Each row is a point. A path goes straight from each point to the next, and from the last back to the first. The post is the endless flat space through its rows: a point in 2 columns, a line in 3, a plane in 4, and so on, so that a path can go around it. Count how often the path circles the post. Going back the other way cancels.
(in the rows, 128 means zero)

Post (2 x 3):
[[165 137 161]
 [ 94 159 104]]
Path (25 x 3):
[[ 62 152  75]
 [150 148 101]
 [174 189 174]
 [ 94 199 172]
 [147  97 214]
 [ 95 142  76]
 [156 163 110]
 [179 179 170]
 [146 156 198]
 [ 93 207 124]
 [140 181  70]
 [141 117 120]
 [ 66 144 121]
 [115 169 152]
 [187 171 158]
 [142 134  86]
 [111  93  80]
 [142 157  66]
 [ 99 223 103]
 [156 121 238]
 [ 73 105 104]
 [143 133  56]
 [126 165 113]
 [176 163 235]
 [112 140 144]]
Times around: 2

Post (10 x 11):
[[174 112  76 118 171 138 140 156 114 111  98]
 [144 117 102  87 156  81  94 145 129 146 193]
 [ 40 179 170 148  69 191 123 177 132 116 117]
 [130 137  93 123  84 165 107 141 112  81 118]
 [ 96 147 115 123 110 122 110 109 198  81 125]
 [157 102 137 165  93 104  76 101 154 152  97]
 [141 123 136 119  77 131 139 107 164 135 100]
 [ 84 171 136  94 133 118 103 117 140 167 105]
 [176  94 122 146 116 145 141  79 146 154 105]
 [137  99 134  54 135 159 106 149 135  93 173]]
Path, 30 rows:
[[ 68 128 131  47 122 115  90 156 190  83 150]
 [131 111 116  92 134 202  54 137  96 122 124]
 [122 115 159 100 153 146 128 150 120 195 240]
 [ 60 184 159 142 121 178  80 113 108 145 131]
 [169  86 125  85 101 128 113  38 120 137 165]
 [ 73 142 149 151  85 132 113 139 141 129 158]
 [151 106  94 123 112  96 126 159 153 151  56]
 [151 143  61 112 101 165 103 126 130 135 159]
 [117 169 136 107 122 172 147 128 134 165 125]
 [205 111  88 113 151  68 152 120 165 122  89]
 [128 130  88 140  73  42  86 126 128  78 124]
 [118 130  92 119  94  64  51 123 126 154  68]
 [167 103 104 158 100 137 104  80 191 137  39]
 [151  90 100 147 165 118 105 114 190 126 153]
 [ 89 181 157 121 129 202 144 167 150 147 163]
 [162 118 111 112  88 143 115  84 141  84 188]
 [ 70 171 152 130 124  82  92 125 111 149 129]
 [ 98 142 128  94  88 101 122 107 151 152 135]
 [188 113  33 106  70  55 101 108 159  99 107]
 [249  40  53 144 148 177 155 157  47 143  62]
 [ 97 171  85  92  79 115 105 107 178 146 202]
 [164 137  88 102 120 157  89 125 113 114 119]
 [117 148 123 115 110 130  80 154 133  62 141]
 [ 92  92 203 187 147 118  70 178 136 120 109]
 [116  84 144 118 176 103 144 147 187 132 115]
 [142 116  75 164  92 171 124 140 156  67  85]
 [136 123 126  83 107 140  83 110 140 134 197]
 [ 75 191 156  85 127 172 150 118 142 133 135]
 [ 79 131 206  35 184 114 171 212 130 128 120]
 [ 62 125 153 124 137 102  66 123 164 105  97]]
Times around: 5

Post (17 x 18):
[[ 80 150 106 102 124 189 114 106 122 133 120 129  88 135  64 124  73 150]
 [158  82 196 102 144 116 143 128 197  89 167 135 129 147 156  85  84  92]
 [157 125 115 145 132  96 104 176 176 178  79 197 175 131 139 200 153 134]
 [ 87 123  97  86 120 101 178 141 164 175 151 139 121 103 190  85 161 164]
 [162 131 133 127  87 100 160 152 143 100 181 157  82  83 102 149 208 128]
 [185 107 156 117 102 191 122 149 157  95  76 171 132  76 121 116  72  60]
 [136 151 156 137 143 140  75  94 154  85 156 149 108 179 154 122 116 151]
 [128 129  93  63 158 208 152 147 154 115 187 133 128 130  96  81 135  57]
 [143  80 143  84 119 203  92 112 134 161  84 120 113 144 101 143 136 111]
 [174  69 162 186 138  66 118  85 133 130  87 135 136 122 124 175 111  88]
 [159  79 129 158 167 118  85 159 179 174  95 141 104 146 111 128 130 104]
 [159  91 117  83  94 132 115 145 142  71 121 124 140 131  77  80 117 117]
 [167 122 176 143 151 130  87 127  85 148 151 134 104 120  39  86 136 125]
 [172 145 132  61 112 105 163 155 149 111 134 161 111 158 127  68  96 124]
 [ 99 122 118 157 124 161 167 127 128 140 174 117 119 138 171 120 168 178]
 [136 116 107 128 103 151  65 151  97 115 162 130 124 160  95 186 169 114]
 [157 129  97 139 110 120 102 108 123 149 141 137 125 107 128 164 130 198]]
Path:
[[173  76 177 101 158  84 180 117 178 122 128 118 100 119 115 133 118 123]
 [173  84 144 126 136 117  65 142 146 173  67 185 141 155 155 173 129 152]
 [199  86 165  63  31 125 169  66  77 200  35 175 102  97 113 128 115  97]
 [207  70 139 103  89  97 115 113 204  72 154 140 102  78 167  86 159  60]
 [112 172 158 111 146  85 162 146 160 127 182 164  73 153  64 149 235 101]
 [ 81 147  95 161 164 132  99 151 148 110 156 149 128 115 107 143 152 103]
 [192  74 164  70 113 169 108 170 157  98 120 150 152  52 120  27 159 102]
 [166  88 116 148 120 140  71  98 209 106 109 183 110  59  88 207 143  82]
 [219 106 173 168 183 158  89 115 144 157 158 173 159 113  77 135  64  42]
 [179 182  67 121 130  85 158 148 152 159 230 147 111 150 172 128 245 176]
 [152 121  79 155 150 149  99 142 114 180 136 103 139 130 103  95 107 143]
 [191 110 160 107  63  91  99 124 132  86 129 175  70 142  76 125 133  74]
 [ 97  62 122 177  89 141 163 184 131 114 195 143  48  57 158  90 157 115]
 [162  99 168 119 143  89  87 151 166 123 140 162 109 167 180 151 113 151]
 [171 134 117 139 127 185 140 219 165 115  74 197 101 152 195 163 125 102]
 [178  86 172 116 153  90  75 146 181  99 163 177 107 138  72 154 137 138]
 [155 141 147  87 146 140 107 160 104 158 135 161 159 151 129 132 114 113]
 [150 130 163 125 122 144 118 114 131  87 105 122 177  65 122 104  56 155]
 [171 121 221 173  76 127   7 109 114 123 123 142 111 193 144 137 131 133]
 [152 107 128 140  81 130 223 144 141 173 165 134  99 102 145  97 183 199]
 [120  68 141 138  83 186 141 148 142  70 160 136  19 120  89  99 134 119]
 [162 107 165  96 140 187 110  90 168  75 111 161 110 130 121 190  76  62]
 [157 127 135 133 168 138 116 182 153 125 178 133 194 149 138 147  77 147]
 [108 119 140 108  89 190  87 170 155  69 137 128 113 167 184 135 235 117]
 [150  86 185  69 152  99 152  68 167 108  78 142 134 174 168 109  78 131]
 [ 95 129 154 151 142 147  86 114 171 119 101 199 114 189 136 210 152  72]
 [177 110 172 153  95 118 148  89 145 160 175 150  33  88  79 120 171 204]
 [127 125 115  96 154 151 171 142 117 193 163 165 117 134 150 139 156 115]
 [120 152  90 101 155 195 134 155 174  69 206 146 123  90 109  68 121 187]]
Times around: 0

Post (17 x 18):
[[159  95 137  96  91 144 105 135 159  95 115  57 170  84 129 180 116 107]
 [161 155  92  64 124 130 150 137 188 140 108  85 135 122  88  92 134 118]
 [ 50 145 123 155 143 153 118 119  79 128 181 230 143 151 154 151 178 131]
 [138 193 128 132 139 101 135 111 171 131 120 102 169  87 116 165 115 148]
 [136 165 144 125 121  58  57 134  98 103 100 140 122 146 164  63 141 152]
 [107 112  86 128 127 144 140  75  54 147 150 147 150 136 140 115 142 170]
 [160 110 129 111  95 107 158 115 135 125 100 145 145 133  81 187 140 133]
 [ 97 122  47 187 160 145 131 109  66 103 212 178 111 181 149 132 149 145]
 [134 135 115 125 104 167 153 175 163 113  90 128 141 112 126 142 111 188]
 [162 100 162 101 115 134 151 141 169 141 148  87 141 127 110 151 148 166]
 [173 138 110 128 108 151  92 171 151 149 144 109 161  63  94 199 119 164]
 [102 123  92 187 143 157 119 104  83 111 180 224 210 170 127  90 153 138]
 [152 152 147  85  88 170 114 125 178  98 121  94 147 134  44 126 110 139]
 [154 137 150 125 125 105 113 125 155  94 134 124 112  67 109 120 111 145]
 [144 154 187 123 165  74  86 152  23  99  70 120 128 131 140  75 137 112]
 [ 57  71  71 142 191 132 108 110  82  84 176 193 155 158 129 148 145 171]
 [148 134 161 118 167 145  64 118  94 114  78 145 111 133 170 116 146 131]]
Path, 27 rows:
[[188 181  41 142  96  86  74  98 117  97 223  87 196  67  94  57  53 124]
 [159 133 140 148  98  80  94 107  72  90 176 110 161 141  87 170 154 112]
 [160 213  83 199  77  84 179  62  95 145 126 136 204 126 106 191 137 138]
 [103 166 118 104 201 149 184 164 183 119  79 164  99 155 143  78 132 231]
 [125  90 161  56 149 146  66 166 124  96 115 179 105 157  79 134 137 111]
 [132 177 133 129 138 131  82 135  55 168 129 189  89 163  65  98 143  75]
 [143 198  63 126 130 154  74 152 207 119 176 130 131  83  90  71  93 148]
 [105  95  93 168  46 182 162 165  72 121  99 180 134 120  79 171 116 160]
 [163  84 100 185 161 130  79 117  67  93 202  94  99 141 118 145 161 141]
 [192 132 125  97  94 249 110 228 156 143  85 153 145 135  98 128 152 176]
 [104 138 179  83 132 151 134  96  75  77  89 129 220 108 134  48 115  89]
 [146  71 126 107 165  73 132  32  24 111 105 154 125 187  75 118 114 101]
 [158 147 134 165 142  14 140 111  88 116 141  87 188  75 102 140 121  90]
 [140 110  65 166 166 133  65 147 141  58 122 123 192 134  75 126 128 107]
 [156  45 141 135 103 124 169 106 164  91 130 127 190 168  71 176 150 173]
 [166 180  78 157  69 103 130 137  92 109 113 143  99 119 117 132 105 219]
 [139 175  75 199  87 193  94 183  96 120 193 194 199  99 116 215 110  89]
 [ 96 142 115 106 114  74  95 146 112  72 142  80 173 162  98 110 113  98]
 [ 90 112 137 145 123 161 169  83 167 134 151 132 175 132  71 184 152 152]
 [180  92 128 166 117 172 132  91 111  97 129 147 174 198 117 105 174 140]
 [107 103 182  97 113 124 122  99 143 101  96 212 197 118 106 187 161 153]
 [112 206  85 181 167  56 135 105  95  77 165 184 134 122 110 161  96 155]
 [133  93 160 100 126 122  61 168 111 113 148  50  79 124 156 135 107 173]
 [121 111  81 183 144 203  84 178 107  97  89 144 208 138 180 200 127 106]
 [127 211 151 197 127  51 138 105  69 151 150 152 130 156  96 169 158 138]
 [132 174 114 180 173 154 133 127 142 133 159 175 171 104 146 158 178 154]
 [172 134  92 102 134 123 109 153 163  52 100 129 122 121 138 125 129 149]]
Times around: 4
